Rows are points. The last column is the point's height on a tilted bowl or saddle (a function of degree 2), plus a little noise. Count its main directions that bend up, bend down and stay straight.

Points (16 x 4):
[[-20  17  -8  16]
 [ 95 -17  -2 -58]
 [  5 -35  82 -20]
 [-10  31  11  13]
 [ 15 -19  34  12]
 [ -2  23 -34  17]
 [ 41  45  49 -95]
 [-26  16   5   9]
 [-21 -35  14  -4]
 [  8  34 -21  17]
 [ 14 -72  17  59]
 [ -5 -40 -46 -29]
 [-12  15  54 -33]
 [ -1 -26  15  15]
 [ -2 -28 -13   8]
 [ 22  34  -5  -1]]
Directions: 1 up, 2 down, 0 straight

Points (23 x 5):
[[ 37  -5  49 -11  29]
 [ 95 -27 -39  15  81]
 [ 24 -30  33 -31  16]
 [  2 -46 -31  -7   9]
 [ 16 -16  27  29  -1]
 [  2  18 -70 -36  23]
 [-16 -45  71 -18  53]
 [ -8  70 -22 -26 -21]
 [ 20 -12 -53 -82  -3]
 [-79   6  72   3  77]
 [-22 -73  -1  45 -47]
 [-44   4  32  18  13]
 [-21  17  87  36  67]
 [-24 -18  25  31  -8]
 [ 26   2 -40 -87 -35]
 [ 73  18   8   2  49]
 [ 31  39 -15 -18  -7]
 [-17  22  32   3   2]
 [-10 -21 -29  -1   0]
 [-13 -27 -32 -39  13]
 [ 29 -42 -94  -4  68]
 [-13   9 -21 -18  -8]
 [ 25  -7 -51  36  -2]]
Directions: 3 up, 1 down, 0 straight

Points (21 x 5):
[[ 32  23 -17   4   8]
 [-49  36 -22  23  36]
 [ 62 -16  35  35  53]
 [  3 -18 -30 -20 -42]
 [  4 -33  29  47  -9]
 [ -5 -15  15 -12 -10]
 [ 35 -14 -42 -12 -63]
 [-28  16  28 -57  37]
 [-62  63 -12 -26  49]
 [-42 -31  22 -42  15]
 [-20  -6  95 -19 -87]
 [  6 -38 -31   1 -34]
 [ -8  11  12 -32   5]
 [ 54   3   0   8  28]
 [ 16   3  -1  13   5]
 [-21  21 -73   5 -10]
 [-19 -29 -20 -41 -29]
 [ 20   9 -47  40  33]
 [ 25 -28  23  12  -2]
 [-31  14 -11  86  67]
 [ 10  37  20  31  -4]]
Directions: 2 up, 1 down, 1 straight

Points (46 x 7):
[[  1  29 -14 -15  41  22  20]
 [ 43  -9  17  25 -25  41 -62]
 [ -7 -38 -19   3   8  40  27]
 [-13 -79   9   4  18  43   3]
 [  8 -50 -20 -38 -21 -32   8]
 [-47  29   7  -3  32 -15 -57]
 [ -6   6  22 -12 -46 -37  23]
 [ -2  12 -21  28  32  19  12]
 [-35 -21 -38 -12 -31 -29 -36]
 [ 14 -26  15  24 -35  18 -22]
 [ 34  -8 -10 -45  13 -20 -11]
 [-16  16  38  42 -12 -35   9]
 [ 20  35  -8   0  11 -32  18]
 [ -6  -2  35   0  -2  41  -7]
 [ 64  -9 -18 -13 -25  16 -75]
 [ 52  10  58  15  -8 -20 -20]
 [-18  43 -28  58 -17 -56 -19]
 [ 10 -11 -60  59 -33  31 -79]
 [ 19  33  11   1   6  24   0]
 [-23   1   5 -13  22  58  34]
 [ -2  38  48 -13  22 -34   4]
 [-17   6 -25  14  18  30   8]
 [-20   6 -87  18  18  68  23]
 [ 56  40  11 -11  -9 -62  44]
 [-33 -12   8  -4 -33 -19   3]
 [ 48 -24 -37  20 -53 -24 -61]
 [ 35   6 -29 -15 -15  -5 -35]
 [ 37  -1  22   7 -46 -45  25]
 [-21 -26 -40 -11  21  -3  -8]
 [ 46  65   3  34  -9  32 -31]
 [-26  18   3   4 -20 -33  -8]
 [-39 -10  33 -60  -2 -23 -45]
 [-32 -39 -68 -13 -21 -67 -67]
 [-47  33  56  25  -6  11 -49]
 [-22 -27  19   9  10  44   1]
 [ 26   6  -7 -24  -1 -15  -7]
 [-12  23  51   4  82 -15 -42]
 [ 22   9 -43  17   3 -50   9]
 [-10 -20  32 -68  18  34 -16]
 [ 24 -23  54 -40 -38  -8 -21]
 [  0  95  -7  53  42  53  43]
 [ 42  26  27  28 -28  41 -60]
 [ 54  -1 -39 -25   1 -11 -39]
 [-37  -3 -11 -35  48   5 -34]
 [ 44  42 -42   0 -31  12 -92]
 [-25  60  63 -56  16  39 -58]]
Directions: 2 up, 3 down, 1 straight

Points (42 x 7):
[[ 49   3 -20  13   3  43  -2]
 [  5 -18  -1  15  11  -9  -9]
 [ -1  -2  10 -14  -3  -6  -7]
 [ 30  41  15  17   7  46   0]
 [-24  27 -43 -66 -12   6 -22]
 [-20  29  40  29 -32  51 -32]
 [-46 -23  28 -12  -7  -4 -19]
 [ 24  67 -41  31  -2 -47 -18]
 [ -9   8 -35  19  54  -2 -10]
 [-20  36  22  -3  61  33   1]
 [-48   7   0  -8  22  14 -10]
 [ -6  56  -4  -7   2   0 -14]
 [-38  -4  11  -5  27  28  -7]
 [ 45  42   6   4  12  -8 -19]
 [ 26  -2  37  41  -2  59 -15]
 [ 19  27 -67 -40 -18   3 -14]
 [-34 -31  -9   1 -24 -27 -13]
 [ 20 -48  10  37 -29 -30 -37]
 [-11  54  33 -35 -15  -2 -39]
 [-19  10 -23 -29   7 -62 -21]
 [-34   9  -9  20  42   6  -6]
 [  6   7  -9  19 -48 -22 -11]
 [ -2 -12  -6 -12  34   5  -7]
 [ 39 -44 -15  21  53  31 -29]
 [  4 -18 -27  57 -24  22  -6]
 [  3  -5  -2  86   6  10  -4]
 [ 22 -34  73   5  -5 -76 -95]
 [ 26 -52 -11  -3 -28   4 -11]
 [-39  61  28  11  16 -25 -33]
 [-33 -31 -13  56  27  51 -20]
 [ 11   1  -3  10  38  25   0]
 [-23  16  -2  -2 -40 -15 -15]
 [ -6 -42 -16   0  -9   5  -8]
 [-41   1 -24 -38  54  -5 -24]
 [  7   5 -35   0 -27  12   1]
 [ -7  17   2   4 -27  26 -10]
 [ -9   2  31 -17  16 -16 -17]
 [-31  36 -19  41 -15 -21 -13]
 [-39   7 -95   5  44   2 -45]
 [ 41  15   5  13   7 -20 -17]
 [-32  19  22  16  27  21  -3]
 [ 33 -43 -31  62 -13 -33 -27]]
Directions: 1 up, 4 down, 1 straight
